Each wall is flat, endless, passes through zero and stands at right angles to its row. A trip goes straight from one point to another. Which walls does it cross, in order?
In the rows, 128 means zero.

Walls:
(1): [150 139  77]
(2): [119 133 119]
(3): [141 137  89]
(4): [ 89 169 110]
(5): [127 160 117]
(6): [144 127 121]
(7): [101 113  82]
(8): [136 111 127]
Trips:
[164 120 145] to [164 112 138] => 1
[106 157 116] to [101 142 136] => 1, 3
[174 172 114] to [186 118 125] => 4, 8, 5

Walls:
(1): [131 100  84 134 135 141 111  59]
(2): [163 121 151 174 140 236 106  81]
(3): [110 171 121  71  98 105 170 107]
(4): [101 175 120  76 126 111 107 137]
(5): [114  87 146 149 179 122 157 112]
(6): [112 117 151 131  56 148 177 173]
(7): [160 130 140 118  93 133 131 107]
(8): [153 198 116 118 127 116 101 106]
(9): [112 152 183 125 123 152 115 113]
Trips:
[151  96 198 106 132 125 127 150] to [173  63 101 135 131 185 126  93] => 1, 9, 6
[123 165 102  87 113  80 134 125] to [140 132 122 129 136  82 166 120] => 5, 4
[151 139 156 132 172 132 103  85] to [104 135 152 124 159 174 174 157] => 7, 1, 8, 6, 3
[116  96 131 110 152 119 147 115] to [101 129 162 109 140 134 119 122] => 9, 4, 1, 2

Walls:
(1): [142 135  90 111 114 134 122 131 136 133 136 108]
(2): [121 141 107 134 142 104 160 164 147 157 153 129]
(3): [ 99 121 106 149 130 150 157 143 123 119 151  86]
(4): [130 114 136 118  96  94 156 117 168 129 170 176]
(5): [141 174 155  82 133 110  97  88 123  79 124 149]
(6): [134 140  99 153 128 154 116 188 119 151 129  85]
(7): [163 153 150  84 121 144  59 100 121 152 118 119]
(8): [109 161 171 134 108 117 133  73 114  93 125 140]
Trips:
[152 125 129 166 134 143 163 189 141 115 128 114] to [ 88 100  96  92 139 124 136 149 206 173 173 172] => 1, 4, 6
[113 162 129 171 155 116 151 159  93 144 135 185] to [ 96  92 127 169  89  90 173 140 123 151 105 101] => 3, 8
[105  91 142 118 115 159 183 145 105 132 143 138] to [108  95 143 145 195 170  90 114  73 136 218 144] => 6, 4, 2, 7
